Rows are points. Before rounding, the points of a table are all equally far from one centre. They may lie mostly on one side of it. Where is the centre, to within rounding?
In the rows, zero is written as 128.

Points (6 x 2)
[[ 55 142]
 [ 65 153]
 [ 94 163]
 [ 79 161]
 [136 125]
 [ 70 157]]
Centre: [ 93 120]

Points (18 x 11)
[[137  86 143 103 164 125  87  60 111  98  50]
 [176  87 163 154 159 112  51 105 103  56 105]
 [177 122 138 126 205 113 103 118 116  39  80]
 [167  86 137 111 140 141 153  76  86  87  74]
 [169 120 189 141 172 166 121  72  96  96  60]
 [186 145 116 137 133 128  44  59 123  54  86]
 [195 128 125  73 163 108 111  72 107 101 112]
 [200 120 130 145 150 137  75 103  65 112  64]
 [134 119 112 136 135 139  63  42 110 175 126]
 [183 103 126 111 158 136  94  79  62  88  99]
 [135 128 203 117 194 109  67  77 154  78 100]
 [181 104 126 174 179 117 101  74  86  82  82]
 [165  63 147 119  98  86  96  81 134 127  85]
 [134 144 145 127 101 112  39  46 114  67 109]
 [161 114 153 157  77 149  71  58 107  89  60]
 [177 193 176 149 153 159 133  85  71 119 106]
 [186  86 116 113 140 125  69  46 156  89 117]
 [149 142 169 138 140  88  66  83  64 101  79]]
Centre: [132 142 132 142 132 142 104 126 146 109 110]

Points (30 x 24)
[[144 137 139 104  59 125  98  49 122 116 125 160 136  64 116 158  75 165
  190 112 208 119 128 134]
 [143 109 120 120   9  94 114  70 144  93 112 140 135  85 120 152 141 156
  189  94 204 102 168 158]
 [103 119 145 166  48 173  92  62 118  61  60 144 127 109  61 178  81 156
  175  76 134 102 121 111]
 [131 113 152 110  38 168 159 101 114  98 156 145 117 103 115 110 156 152
  210  28 159 149 153 142]
 [164 123  80 172  38 181 114  86 155 114 127 121 132  96  72 154 108 143
  176  82 212 139 142 139]
 [194 120 174  88  40 187  95 120 116 122 104 102 126  74 116 148 152 123
  176 117 215 137 158 137]
 [164 140 182 145  10 144  80  98  79 105  86 137 162 101  74 138 112 157
  141  49 185  84 150 136]
 [147 136 115  89  69 121 166 122 143 132  95 134 147  85  66 148 132 166
  148  56 197  90 142 158]
 [161  93 156 140  76 164  98 125 133 126 132 109 165  75  96 196 128 166
  206  85 203  54 163 141]
 [176 132 124 118   7 175 104 101 133 139 128 108 135  87  75 166 144 141
  139  91 230 121 145 124]
 [157  60 147 152  33 148 115  86 156  61 163 130 172  99  92 156  48 175
  153 117 161  91 127 110]
 [204 150 135 107   7 130 120 131 159 110  64 133 148 122 100 168 154 129
  140  47 157 134 145 100]
 [173  85  95 156  27 109 114 139 128 130 126 197 154 121  57 150 139 175
  182 112 157 109 160 105]
 [160 125 101 142  49 171  86  99 127 118  96 112 157 102 121 115  95 202
  155  39 180  85 107  87]
 [158  93 127 126  41 187 101 109 126 121  75 135 122  70 108 212 114 159
  191  66 149 137  91 149]
 [153 129 120 117  44 137 145  96 148  78  95 126 183  83  82 165 126 140
  205  70 142  96 175 156]
 [187 120 141  67  56 139 130  94 128 101  88 125 138  79  99 160 138 134
  217 114 173  79 168 139]
 [141  98 152  98  26 178 123 118 112 148 122  82 143 139  66 197 107  94
  202  91 157 152 149 103]
 [138 156 124  79  50 176 141 111 175  98 115 177 146 121  62 160 106 133
  131  98 183  78 154 141]
 [168 131 124 172  64 172 125 110 143 109 107  82 162  88  39 197 124 131
  146 101 162  90 197 110]
 [216 129 123 125  45 163 122  94 156 115 113 147 176  97  69 141  82 112
  142  85 203 101 125 107]
 [160 144 143 126  55 143 128 115 148  92 116 119 161  60  55 162  54 141
  122  88 157 118 137 134]
 [150 125 115 102  32 123 100  79 167 113  54 104 109 106 102 136 114 140
  163  92 216  91 152 125]
 [161 184 172 118  27 139 157 115  90 131  99 120 156  89 137 201 116  92
  154  83 113  93 124 114]
 [172 110 135 133  13 114 150  67  94 140 123  66 149  93  84 149 123 147
  164  58 148  97 183 122]
 [158 181 142 115  73 190 117  73 182 107 109 149 154 109  60 163 168 163
  149  92 204 102 172 128]
 [154 126 161 133  63 171 118  75 145 125 139 131 131  65  83 187  65 170
  199  88 191 112 154 147]
 [157 197 117  88  63 159  99 101  98  98 113 107 157 101  96 144 130 209
  147 111 188 144 128 153]
 [187 112 135 149  15 151 137 107 133 124 111  95 140 129  74 144 107 191
  181  50 159 105 201  97]
 [125 159  99 130  89 174 148  86  69 110 128 116 149  86  72 170 145 189
  176 124 203 129 153  97]]
Centre: [151 107 159 146  93 143 122  95 121 113 121 127 134 154 124 156 139 147
 136 110 145 119 129 122]
